Each row of a before or after table is a point. The points were changed in one or more steps. Then noise was added and the rows were shuffled. The steps act on columns, c1 being the first. Name the steps. A step turns or swaps two columns, mirrors them in a line or flattens them onto one, adds a multiple of one to another, or multiplies or shifts one. Angles are multiples of 10 degrees, from the lower column toward the higher: turns from -170 to 170, lines from 10 to 170 but not 90. Use the fewest steps. Two steps may share a column if one is a turn and the other turns, adds or multiplies; they go together, in the order done. Otherwise the lowest column goes first.

Before (10 x 2):
[[-5.0  1.5]
 [-4.3 -3.2]
 [ 1.8  0.9]
 [-1.4  4.8]
 [ 0.0  6.9]
 [-5.4  7.1]
 [-4.2  2.6]
 [-5.8  3.5]
 [-5.6  0.5]
 [ 2.5 -1.8]]
After (10 x 2):
[[-3.3  0.9]
 [-1.1  3.5]
 [-3.9  4.6]
 [ 0.0  4.8]
 [-3.3 -2.7]
 [-2.8  2.0]
 [ 1.4  0.8]
 [-3.7  2.2]
 [ 1.7 -1.5]
 [-4.1  0.3]]
Steps: multiply c1 by 0.7; multiply c2 by 0.7

Before (9 x 4):
[[ 3.8 -3.6 -4.1  3.6]
 [ 0.3 -3.0  0.2 -4.3]
 [ 0.4  5.8 -0.2  2.7]
 [-9.7  1.5 -6.4 -5.6]
 [-5.0  2.5  1.7  1.7]
 [ 1.5 -2.4 -2.9 -6.5]
 [-0.8  2.6 -1.0  1.2]
 [-3.7 -0.7  2.3 -0.6]
 [-3.5  0.4 -0.9  0.8]]
After (9 x 4):
[[ 5.3  3.2  0.6 -4.4]
 [-4.5  7.6 -6.4 -5.9]
 [ 6.6  3.6 -3.2 -6.4]
 [ 4.3  8.5 -0.8  1.1]
 [ 0.2  8.5  1.6  1.8]
 [ 1.1  5.3  2.5 -0.5]
 [ 5.4 11.8  0.1  2.9]
 [ 8.5  2.6 -4.2  3.3]
 [ 1.8  6.2 -0.9  0.7]]
Steps: shift c1 by 5.0; shift c2 by 6.0

Before (12 x 6):
[[ 1.6 -2.0  3.6  3.3 -1.0  2.4]
 [-3.3  1.3 -1.3 -6.7  0.7 -1.1]
 [-1.3 -0.6 -2.0  1.0 -5.8  0.9]
 [ 4.2 -7.1  3.4 -1.2  1.4  3.7]
 [ 3.1 -1.2 -0.3  0.2 -0.3  4.1]
 [-2.6 -6.8  2.3  1.5  3.6  0.7]
 [ 5.3  0.2 -1.4 -1.5 -8.7 -0.2]
 [ 1.9  1.5  0.8 -4.5 -0.3 -6.5]
 [ 0.6 -4.6 -1.7 -0.9  1.0  0.0]
 [-1.6  4.6  1.1 -2.4 -1.1 -1.6]
 [-4.8 -1.8  0.9 -0.8 -1.9  0.0]
 [ 2.0 -6.5 -5.7 -2.4 -1.4  3.0]]
After (12 x 6):
[[  5.6  -0.2  -1.4  -1.2 -17.6   0.3]
 [  2.2   1.1   0.9  -4.2  -0.4  -2.9]
 [ -1.4   4.7   1.1  -2.3  -2.1  -1.0]
 [  0.7  -4.2  -1.7  -0.7   1.9   0.2]
 [ -4.9  -1.8   0.7  -1.2  -4.0  -0.1]
 [  1.1  -2.0   3.3   3.1  -2.1   0.8]
 [ -1.4  -0.4  -2.0   1.3 -11.3   0.2]
 [ -3.6   1.4  -1.2  -6.6   1.1  -0.7]
 [ -2.5  -7.2   2.3   1.7   7.2   0.4]
 [  4.1  -7.6   3.3  -1.2   2.9   1.5]
 [  2.8  -1.2  -0.2   0.5  -1.0   2.0]
 [  2.3  -6.4  -5.6  -2.8  -2.6   1.3]]
Steps: multiply c5 by 2; multiply c6 by 0.4
